Each row is a point. Each copy is the shape, with its points in the same order, turned, moved and blurred by noise. Say if it was mirrored as well.
In the rows, 128 means zero.

Shape, 9 rows:
[[130 109 152]
 [151 188 100]
 [114 134 130]
 [129 111 134]
 [137  94  99]
 [139 173 171]
 [144 112 125]
 [172 131  97]
 [ 75 114 199]]
Copy 1:
[[139 145 137]
 [ 55 153  95]
 [108 127 139]
 [129 126 132]
 [137 100 107]
 [ 96 188 147]
 [130 134 112]
 [110 128  78]
 [143 152 209]]
Copy 1 is: only turned
Copy 2, 9 rows:
[[150 106 118]
 [165 199 135]
 [138 133 135]
 [132 118 113]
 [115 132  84]
 [195 137 153]
 [141 125  96]
 [148 170  84]
 [144  49 175]]
Copy 2 is: only turned
Copy 3 (9 x 3):
[[125 119 147]
 [ 80  89  69]
 [109 128 127]
 [121 126 127]
 [159 133 102]
 [ 70  87 146]
 [136 108 125]
 [140  84  83]
 [ 87 160 195]]
Copy 3 is: mirrored

Shape (7 x 4):
[[ 96 141 120 125]
 [146 201 145  85]
 [152  98 135 144]
 [ 81  60 166 168]
 [114 117 143  88]
 [153 110 125 108]
 [130 100 129 149]]
Copy 1 (7 x 4):
[[110 123 120 130]
 [ 95 142 209 125]
 [174 132 132  98]
 [153  79  71  61]
 [135  88 156 123]
 [172 116 156 128]
 [161 128 108 108]]
Copy 1 is: mirrored
Copy 2 (7 x 4):
[[115 156 112 103]
 [111 191 202 118]
 [127 109 126 157]
 [ 74 100  51 147]
 [ 90 117 141 106]
 [127 106 154 130]
 [124 118 107 143]]
Copy 2 is: only turned

Shape:
[[136 108  80 126 168 100]
 [131  98 121 152 120 101]
 [140  96 111 164 101  77]
 [159 133 113 134 164 159]
 [188 131 130 111 101 121]
 [ 94  83  55 112 130  83]
 [174 100 113 132  74 134]
 [ 82 116 195 118 143 133]
 [122 161 204 145 139  95]
 [ 86 138 108 156 140 155]
 [ 87 136 117 123 157 134]
 [114 140 126 117 169 110]]
Copy 1 (12 x 6):
[[180 109 101  97 180 133]
 [127  89  91 117 155 108]
 [121  67  91 131 178 107]
 [189 124 141 120 130 144]
 [139  75 176 134 159 119]
 [138  92  62  72 206 160]
 [113  62 142 135 145 146]
 [118 141 116  56  95  83]
 [121 147 144 103 131  38]
 [125 167 101 121 136 142]
 [143 151 100  75 147 128]
 [165 148 109  83 163 109]]
Copy 1 is: mirrored
Copy 2 (12 x 6):
[[160 115  88 105  97  86]
 [114 117 102 145 107 131]
 [143 101  93 177  91 115]
 [163 165 100  94 136 125]
 [196 125 113 153 140 157]
 [151  76  82 102  49 102]
 [170 111  85 164 119 180]
 [ 92 114 182 101 135 142]
 [114 142 191 157 147 112]
 [112 163 127  99  72 134]
 [128 134 137  85  87 116]
 [146 133 143 103 101  99]]
Copy 2 is: only turned
Copy 3, 12 rows:
[[170 106 105 145 143 105]
 [144 138 101 156 110 122]
 [167 166  80 153  93 116]
 [155  94 140 138 129 156]
 [178 135 150 122  68 142]
 [154 130  78 129 136  50]
 [157 129 119 126  44 131]
 [ 80 179 167 162 133 137]
 [124 203 154 160 131 163]
 [ 96 115  94 114 146 142]
 [119 130 128 114 165 119]
 [143 139 152 139 161 123]]
Copy 3 is: only turned
Copy 4 (12 x 6):
[[169  84  79 157 142 121]
 [113  89 105 142 114 120]
 [113  67 113 151  95 103]
 [126 146  96 178 177 120]
 [135 118 159 193 132 117]
 [185  68  75 128 101 146]
 [107 129 135 194  88 130]
 [ 89 124 144  85 179 156]
 [ 81 102 165 102 186  87]
 [120 150  81 112 143 119]
 [151 130 100 105 157 126]
 [147 106 115 128 171 112]]
Copy 4 is: only turned

Shape, 12 rows:
[[111 150  55 105 172 161 154 114 109]
 [112 116 109 159 127 157  80 127 121]
 [158  79  99  69 127  47 124 117  99]
 [120 150 104 181 166 121 163 121 141]
 [173 112 156 125 119 138 143 125 112]
 [116 122 108 152  89 142 104 166 171]
 [201 111 157  81  77 130 110 114  89]
 [104 140 153 135 139 143 109 170 126]
 [151 134 163 127  99 139 158 106  85]
 [200 142 124 107 126 103 137 131  64]
 [126  85  87 118 149 162  75 145 183]
 [122  72 113 146 113 160 103 181 133]]
Copy 1 (12 x 9):
[[ 98 127 107  79 149 192 105 160 171]
 [118 157 118 146 135 125  75 145 113]
 [173 154  62  69 171 104 185 129 118]
 [ 92 100 120  82  85 126  93 131 147]
 [145 130 121 127 118 147 152  85 104]
 [136 167 167 142 107 102 106 153 141]
 [186 172 116 126 154 162 164  74  75]
 [135 100 155 145 141 121 103 145 114]
 [124 128 129 112 112 171 153  99  70]
 [193 124  89  77 127 173 139 100  90]
 [126 171 122 155 167  98  91 130 188]
 [146 149 118 183 120 112 121 157 142]]
Copy 1 is: mirrored
Copy 2 (12 x 9):
[[126 148 126 151 173 197 182  97  97]
 [142 147 106 139  95 172 126 155 110]
 [120  46  83 124 167 105 130  85 110]
 [131 159 135 193 156 145 173 147 144]
 [138 104 138 102 116 122 162 137 164]
 [152 156 156 166  85 133  99 124 118]
 [143  69 122  58  88 112 169 109 138]
 [154 149 160 122 133 134 125 171 107]
 [ 99 106 153  99 113 125 191 148 149]
 [149  53 129 119 131 127 202 126 122]
 [188 165  94 135 119 167  81 103 120]
 [152 118 146 133 109 176  84 139 137]]
Copy 2 is: mirrored
Copy 3:
[[167 198 145  63 110 123 154  86 155]
 [136 152 111 115 139 122 128 160 175]
 [121  86 134  59 154 133  78  50 101]
 [148 176 134 148 104  95 160  94 153]
 [132 126 120 144 104 174 110 121 116]
 [106 130 154 119 112  90 120 168 155]
 [114 108 124 115 111 206  49 125 121]
 [147 169 125 134 136 107 128 166 104]
 [108 160 103 143 104 187 101 104 113]
 [163 140 109 116  96 161  58  84 107]
 [151 100 169  84 150 110 155 168 176]
 [126 105 109  94 119 115 147 178 135]]
Copy 3 is: only turned
Copy 4:
[[154 101  90 110 142 137 193  68 161]
 [132  91  94 124 130 136 104 102  80]
 [124 154 127 156 102  41 108  83 189]
 [206 152 118 132 160 149 147 102 118]
 [163 109 147 119 121 110  91 150 142]
 [114 120 119 178 137 165 107 138 101]
 [124  91 140 115  89  85  55 148 182]
 [118 139 117 107 119 135 134 151  85]
 [168 111 169  86 105 124  92 127 149]
 [174 120 117 116  57  86 111 139 181]
 [ 95  82  68 168 184 110 124 112 109]
 [113  74 135 177 124 111 133 134  80]]
Copy 4 is: only turned

Shape (15 x 11):
[[162 128 130 199  93 109 159  64 101 166 121]
 [136 157 103 133 145 163 120 187 127  89  95]
 [ 98  91 132 138 151 114 109 175 147 110 101]
 [112 118  83 113 116 128  92 172 134  85 126]
 [ 91 105  72 132 121 147 150 154 167 115  67]
 [ 93 181 135 186  82 105 156  96 112 174 147]
 [ 99 139 133 107 119 175  64 128  97 123 150]
 [ 92 114  91 108 143 163 106 133 137  77  99]
 [122 120 116  83 147 163 127 156 155 127 132]
 [106 160 119 164 167 149 111 105  94 160 166]
 [ 98  90  68 128 140 161 121 174 132  86 151]
 [120 153 105 121 136  87 154 106  98 129 121]
 [144 161 125 177 103 102 146  82 158 142 158]
 [136 133 131 166  79 110 191 112  99 167 137]
 [157 157  84 169  97  82 144 105 119 214 108]]
Copy 1:
[[159  63  76 166 172 112 173  97 152 157 175]
 [142 183 162 179  81 144 157 147 116 149 141]
 [152 136 148 125  97 108 130 188 132 147 106]
 [145 134 163 163  83 158 116 173 130 103 137]
 [151 160  88 182 107 150 143 185 141 129  81]
 [120  54  78 167 116 103 173  70 115 123 136]
 [ 96 104 156 143  84 170  92 122 124 174 143]
 [114 140 140 165  90 180 130 183 157 148 114]
 [120 160 152 130 131 174 122 142 120 138 105]
 [ 60  91 134 161 139 117 149 119 114 165 153]
 [124 121 164 173 109 174 133 206  98 126 115]
 [110 116  98 128 124 134 175 132 145 103 166]
 [134  75 125 164 167 116 172  84 157 106 133]
 [168  77  73 139 149 131 186  98 104 133 152]
 [143 115  51 173 169  84 138  94 126 105 176]]
Copy 1 is: mirrored
Copy 2 (15 x 11):
[[152 141  94 210 155 132 134 104 180 163 117]
 [ 97 140 103 118 144 139 115 190  65 118  92]
 [108 134 121 103  82 136 157 166 117 104  77]
 [ 79 142 113 111  92 126 113 167  91  92 132]
 [ 90 164  53  96 132 141 149 154 123  77  90]
 [127 142 120 169 163  78 116  59 148 151  90]
 [ 94 109 136 137  96 165 100  95  60 123 121]
 [ 81 153 111 108 120 178 130 148  88  74 112]
 [133 123 105  71 122 156 123 141  84 109 122]
 [106  81 149 154 165 136 147  91 102 139 111]
 [ 59 143 112  86 111 143 158 161  93 115 149]
 [152 152 133 159 152 109 143 123 117  89 127]
 [133 130 129 149 163 112  94 107 185 144 119]
 [158 167  92 166 151  97 145  96 144 168 122]
 [160  99  58 188 159  73 129 110 160 118 119]]
Copy 2 is: only turned
Copy 3, 15 rows:
[[109 128 137 223 105 151 106 109 118 132  77]
 [103 130 181  71 117 169 153 147 136 126 155]
 [111 124 172  82 123 113  90 131  92 120 172]
 [ 87 117 142  51 128 116 128 109 141 116 138]
 [ 99  88 227  83 117 109 144 119 107 117 128]
 [125 159 173 179 117 120  83  93 165 172  80]
 [130 103 110  83 157 114 123 139 169 174 137]
 [114  92 170  73 162 120 141 125 139 110 154]
 [152 126 151  82 120  96 167 144 123 128 133]
 [142 144 140 144 172 131 101 171 162 151  97]
 [ 71 132 170  73 161  91 149 142 121 118 137]
 [142 154 152 119 144 150 114  99 121 118  87]
 [117 148 150 190 104 108 103 111 170  98  92]
 [106 166 151 182 105 124 125  85 107 171  82]
 [117 129 161 151  74 146  90 115 117 144  18]]
Copy 3 is: only turned
Copy 4, 15 rows:
[[142 104 131 110  89  99 141  95  24 142 143]
 [128 168  95 138 154 170 139 124 161 117 120]
 [127 131 112 193 156 113 120 120 159 169 121]
 [126 138 123 136 179 120 102 106 179 123 135]
 [135 111  63 143 152 134 131  55 164 161 123]
 [ 79 130 115  95  88  57 161  98  66 137 127]
 [ 61 125 160 113 149 140  87 134 143 134 103]
 [110 102 104 143 183 152 111  96 166 125  97]
 [122 104 126 121 136 151 135 129 187 163 113]
 [ 86 134 134  87 152 115 141 149  80 165  86]
 [111 114 105 125 214 138 124 119 171 157 152]
 [140 124 153 121 141  96 174  89 111 125  96]
 [139  97 103  92  96  65 139 135  85 125 127]
 [118 113 137 109  91  96 180  85  72 148 167]
 [166 157 132  77  85  76 138  69  72 172 122]]
Copy 4 is: mirrored
